Each row is a point. The ring and each string are closed loops that go straight from each point to the next, and from the last back to the first. Before rounding, they use only three directions, however many columns there are. Count how often each string passes through the ring. Passing back the other way cancels.

Ring, 7 rows:
[45 1 22 -10]
[7 41 23 -19]
[-30 45 13 -38]
[-42 22 -1 -48]
[-21 -28 -15 -47]
[18 -54 -8 -37]
[54 -37 14 -17]
String (13 x 4):
[47 -67 30 -55]
[18 -33 7 -37]
[4 -33 -25 -20]
[-13 -46 -49 -20]
[-29 -53 -19 -63]
[-23 -33 14 -77]
[-12 -19 8 -55]
[-6 -11 -12 -28]
[-5 -12 -22 -18]
[2 -18 -10 -26]
[5 -35 -37 -10]
[35 -72 -17 -25]
[53 -82 12 -42]
Times through: 2

Ring, 9 rows:
[60 12 5 17 9 -15 19 16 16]
[35 58 4 24 -15 11 20 23 23]
[12 71 7 21 -26 31 19 22 15]
[-18 60 18 4 -33 52 12 15 -11]
[-35 11 26 -20 -17 57 6 1 -47]
[-29 -40 14 -30 16 44 8 -9 -64]
[-12 -63 3 -28 37 27 12 -11 -61]
[29 -63 -2 -14 46 -4 16 -4 -35]
[50 -45 1 -3 38 -17 17 2 -16]
String (23 x 9):
[-17 43 -22 15 4 47 26 14 -6]
[19 27 22 2 -16 19 11 12 -7]
[50 53 50 8 -44 0 4 20 15]
[52 94 19 34 -41 4 17 32 45]
[51 87 -1 40 -23 4 24 32 48]
[65 41 36 14 -27 -13 10 20 22]
[67 39 31 16 -22 -15 11 21 24]
[69 64 2 37 -12 -14 23 29 46]
[37 60 -27 38 6 9 31 26 35]
[10 32 -21 19 12 25 26 16 4]
[29 24 13 8 -7 11 15 14 1]
[24 17 18 2 -7 13 13 11 -7]
[-5 48 -28 23 8 39 29 17 5]
[-13 74 -33 31 -2 49 31 23 15]
[4 22 3 4 -1 29 17 11 -11]
[27 22 42 -5 -26 13 5 10 -11]
[10 63 42 3 -48 32 6 17 -1]
[-26 107 23 15 -60 66 13 23 5]
[-26 96 24 11 -55 64 12 21 -1]
[3 74 59 -2 -66 40 0 17 -6]
[-1 73 46 2 -57 42 4 18 -4]
[-26 106 13 18 -53 66 16 24 7]
[-34 96 -21 27 -24 68 27 24 9]
Times through: 2
String (24 x 9):
[-7 14 1 0 3 36 17 7 -21]
[-1 20 36 -12 -25 33 5 6 -26]
[-9 21 59 -23 -43 40 -3 4 -38]
[5 3 66 -28 -38 27 -6 1 -40]
[-24 -3 59 -35 -33 47 -5 -4 -58]
[-57 -16 41 -42 -19 71 -2 -10 -78]
[-63 -14 -8 -22 15 74 16 -6 -65]
[-64 -37 13 -39 11 71 7 -13 -82]
[-55 -28 -6 -25 22 65 15 -8 -67]
[-33 -14 -9 -13 20 50 18 -2 -46]
[5 -6 16 -10 3 24 11 3 -28]
[-6 -35 60 -41 -17 29 -6 -9 -63]
[-49 -32 44 -45 -12 61 -3 -12 -81]
[-40 -19 56 -44 -26 58 -6 -9 -74]
[-60 6 27 -29 -19 76 4 -4 -64]
[-54 23 -4 -10 -4 73 16 3 -43]
[-20 17 2 -4 -2 47 16 6 -28]
[7 11 31 -10 -15 26 7 6 -24]
[0 38 57 -14 -49 36 -1 9 -24]
[1 38 45 -9 -39 35 3 10 -19]
[6 44 53 -9 -48 32 1 11 -16]
[-14 79 52 -3 -66 53 1 16 -11]
[-47 86 5 9 -40 78 17 17 -12]
[-44 53 -22 10 -4 70 25 13 -17]
Times through: 3

Ring, 7 rows:
[13 -1 -25 10 51 -4 -24 11 -16 21 25 -3 -42 5]
[3 5 -6 -8 75 -6 -48 29 -71 20 54 26 -39 9]
[-12 4 11 -22 52 13 -48 39 -87 20 69 32 -35 22]
[-33 -4 24 -30 -17 52 -22 39 -58 21 67 12 -30 45]
[-30 -13 10 -16 -65 67 10 22 3 24 40 -23 -31 50]
[-11 -14 -12 2 -50 50 16 8 31 27 18 -36 -37 35]
[8 -8 -26 13 4 18 0 4 20 25 13 -26 -41 15]
String:
[-56 -10 28 -22 -50 58 7 31 4 -8 47 -20 -20 59]
[-35 -6 16 -16 -15 40 -8 28 -16 3 47 -8 -27 43]
[-21 -5 7 -14 -6 37 -14 27 -27 17 47 -2 -32 35]
[-49 -4 31 -29 -17 47 -15 39 -38 -2 63 3 -22 52]
[-51 -1 39 -37 -7 47 -26 48 -65 1 77 18 -22 53]
[-23 2 28 -41 13 45 -48 51 -114 36 89 41 -34 38]
[-2 2 10 -30 26 35 -49 42 -108 49 78 38 -41 24]
[-4 -2 -1 -14 14 29 -28 28 -54 34 53 11 -39 24]
[-23 -2 11 -16 16 26 -24 31 -41 10 53 7 -31 33]
[-41 3 29 -28 33 21 -36 43 -65 -6 70 22 -23 40]
[-32 4 28 -33 38 25 -47 48 -93 10 80 35 -28 36]
[-14 4 20 -36 31 34 -54 48 -117 39 86 44 -37 30]
[-2 0 8 -28 10 42 -42 39 -96 52 74 31 -42 27]
[-9 -4 2 -16 1 37 -23 28 -48 33 52 7 -38 29]
[-30 -4 12 -15 -1 32 -14 29 -24 5 48 -3 -28 38]
[-45 -6 26 -24 -25 49 -8 35 -25 1 56 -4 -24 51]
[-21 -5 6 -13 -6 35 -12 25 -23 16 45 -5 -32 35]
[-9 -8 -1 -13 -28 50 -9 23 -27 39 44 -6 -39 33]
[-15 -14 1 -15 -75 75 9 20 -6 46 40 -21 -39 44]
[-29 -20 6 -14 -117 94 31 15 30 39 30 -42 -34 58]
[-48 -13 17 -13 -64 61 20 21 30 -3 32 -34 -23 57]
[-44 -9 16 -12 -30 43 6 24 13 -8 37 -23 -23 49]
[-15 -9 -1 -9 -25 44 -3 20 -8 25 37 -14 -35 35]
[-7 -14 -7 -8 -61 64 9 15 2 45 32 -24 -40 37]
[-9 -18 -5 -12 -100 87 21 13 11 57 31 -33 -42 46]
[-43 -17 18 -21 -104 89 25 23 19 24 39 -34 -28 63]
Times through: 0
String:
[-4 -1 -6 -5 35 11 -26 22 -34 17 41 4 -37 19]
[20 -1 -22 1 39 10 -31 17 -45 43 38 8 -47 6]
[48 1 -49 21 82 -21 -37 3 -33 46 19 6 -54 -18]
[25 -4 -39 21 42 -5 -13 0 10 27 8 -18 -46 -1]
[36 -12 -52 29 -3 16 8 -12 41 48 -8 -39 -52 1]
[16 -13 -31 11 -29 38 8 1 22 47 11 -31 -47 18]
[-7 -8 -9 -3 -15 36 -5 16 -6 28 32 -15 -38 28]
[-25 -9 2 -5 -23 38 3 18 11 8 31 -22 -30 38]
[-41 -11 9 -4 -38 42 17 16 39 -11 23 -36 -23 47]
[2 -18 -28 15 -61 50 29 -5 61 34 -1 -52 -42 29]
[38 -14 -51 24 -26 32 12 -11 37 61 -4 -39 -55 5]
[38 -8 -47 21 18 10 -8 -4 8 51 7 -21 -53 -2]
[34 -2 -42 20 60 -12 -25 2 -12 36 15 -6 -50 -8]
[2 3 -17 8 80 -21 -32 16 -23 0 30 4 -36 5]
[-11 2 -4 -2 60 -5 -30 23 -30 -2 40 6 -32 17]
Times through: 0

Ring (10 x 14):
[17 -11 -65 18 -27 45 33 -3 -56 -7 -48 -6 19 23]
[33 5 -48 27 -35 38 -2 4 -40 15 -63 -26 11 52]
[30 30 -10 32 -38 22 -53 10 -1 30 -70 -47 -7 57]
[16 40 11 30 -34 14 -69 11 22 27 -64 -50 -16 39]
[-10 42 37 18 -18 1 -69 7 52 14 -41 -43 -23 -1]
[-35 25 49 -4 9 -10 -33 -1 70 -7 -5 -23 -18 -49]
[-44 4 33 -16 23 -7 10 -8 57 -24 15 -3 -7 -73]
[-43 -14 -1 -17 20 9 47 -13 20 -37 15 13 6 -76]
[-34 -22 -33 -10 9 26 64 -14 -16 -42 3 19 15 -62]
[-10 -22 -64 5 -12 43 61 -10 -52 -31 -24 13 22 -22]
String, 27 rows:
[-22 33 9 21 -24 17 -45 3 21 -6 -42 -27 -17 -18]
[-6 17 9 9 -10 9 -22 1 25 3 -30 -25 -6 -5]
[5 27 41 6 -2 -10 -47 6 60 24 -28 -41 -14 10]
[-3 54 63 19 -16 -13 -97 12 80 30 -43 -58 -31 11]
[-19 59 53 25 -24 -3 -98 11 67 16 -48 -52 -35 -6]
[-29 48 35 22 -23 7 -73 6 48 0 -42 -38 -28 -23]
[-20 22 3 14 -16 16 -24 0 17 -9 -32 -20 -10 -22]
[-12 16 22 2 0 1 -19 0 41 2 -18 -23 -8 -17]
[-20 17 58 -12 21 -21 -24 -1 82 6 4 -26 -13 -35]
[-34 11 65 -22 33 -27 -11 -4 92 -5 20 -17 -13 -60]
[-22 3 32 -14 20 -9 5 -5 55 -6 6 -12 -3 -41]
[-24 3 7 -4 5 8 9 -5 25 -15 -8 -8 -1 -39]
[-51 -3 -8 -7 7 18 32 -11 10 -43 3 11 1 -79]
[-69 -22 -10 -24 28 14 72 -19 12 -62 31 32 9 -115]
[-56 -32 -8 -31 37 8 84 -19 17 -54 38 32 15 -104]
[-34 -27 -1 -26 32 3 67 -15 23 -33 26 17 15 -71]
[-18 -8 -4 -8 9 10 28 -7 16 -16 -4 -2 7 -36]
[-27 -3 -16 0 -1 21 24 -7 0 -26 -13 1 4 -43]
[-56 -12 -24 -8 7 26 51 -14 -7 -54 5 21 6 -87]
[-74 -23 2 -30 35 7 71 -20 26 -63 39 32 7 -125]
[-60 -18 41 -40 52 -19 53 -16 71 -40 51 17 2 -110]
[-29 -4 47 -26 37 -21 17 -8 75 -9 25 -7 -2 -58]
[-16 7 15 -2 5 3 -2 -3 34 -6 -11 -15 -3 -27]
[-31 17 12 5 -4 10 -13 -3 28 -16 -18 -13 -9 -42]
[-52 37 48 4 -1 -3 -48 -1 66 -18 -12 -22 -27 -66]
[-42 49 68 8 -3 -14 -77 4 88 -1 -19 -38 -34 -48]
[-39 57 49 22 -22 2 -88 7 63 -2 -40 -41 -36 -35]
Times through: 1

Ring:
[13 -32 31 9 -13 -35 -14 61 -26 -6 69 -3 -3 -7]
[-5 -24 63 -2 -2 -25 -16 26 6 0 66 -2 8 31]
[-20 9 61 -26 27 7 -19 -34 49 13 5 15 13 54]
[-8 30 4 -35 24 5 -7 -63 53 16 -37 16 -1 29]
[22 32 -62 -24 23 10 -7 -24 12 14 -72 26 -20 -38]
[31 8 -41 -2 31 24 -25 53 -29 10 -54 39 -13 -66]
[29 -19 -9 12 12 -1 -25 86 -46 0 8 23 -9 -55]
String:
[19 -2 -13 -5 9 -8 -14 29 -12 4 -3 15 -10 -27]
[17 -11 15 4 33 24 -34 72 -27 7 -12 35 1 -37]
[31 -38 17 26 21 12 -39 138 -70 -2 25 32 -2 -67]
[38 -50 -2 29 -26 -45 -16 122 -75 -14 81 -4 -16 -60]
[26 -25 -14 7 -30 -55 0 44 -30 -8 62 -14 -18 -26]
[11 -5 7 -6 7 -11 -14 22 -3 4 11 11 -5 -9]
[4 -22 50 3 15 -2 -27 56 -13 2 38 16 7 1]
[-5 -47 96 13 -4 -27 -26 74 -16 -6 103 -2 15 30]
[-4 -39 69 4 -28 -59 -6 29 0 -9 114 -23 4 41]
[5 -16 17 -8 -30 -60 5 -7 9 -5 71 -22 -10 23]
[-1 -5 34 -11 14 -5 -17 9 13 6 18 12 3 16]
[-27 -6 106 -15 47 32 -39 11 36 14 15 30 29 57]
[-37 1 116 -24 47 30 -35 -20 58 17 14 26 32 80]
[-27 11 67 -32 16 -9 -9 -64 67 12 20 2 13 77]
[0 11 3 -24 -3 -27 1 -42 34 7 10 -3 -7 25]
[-3 13 20 -21 24 7 -16 -20 29 12 -16 19 2 17]
[10 9 -16 -18 -3 -25 -1 -22 16 5 1 1 -13 0]
[4 31 -33 -35 0 -23 9 -77 47 12 -29 0 -16 16]
[0 53 -45 -47 23 5 4 -102 65 21 -79 17 -14 15]
[3 39 -24 -34 41 29 -14 -48 40 21 -80 34 -6 -4]
[7 18 -6 -19 32 19 -19 -4 15 14 -44 29 -3 -11]
[17 15 -33 -17 7 -10 -5 -13 9 8 -26 12 -15 -20]
[35 35 -103 -24 0 -17 9 -37 5 10 -68 12 -35 -55]
[38 40 -100 -19 38 33 -14 3 -11 18 -117 45 -27 -84]
[22 21 -26 -9 64 64 -39 49 -16 19 -97 62 -3 -62]
[15 7 -4 -7 39 31 -29 39 -10 12 -44 39 -2 -35]
[27 3 -42 -7 -5 -24 -3 14 -13 2 -5 6 -21 -37]
[33 -2 -47 -1 -4 -20 -7 37 -28 1 -6 10 -22 -53]
Times through: 1
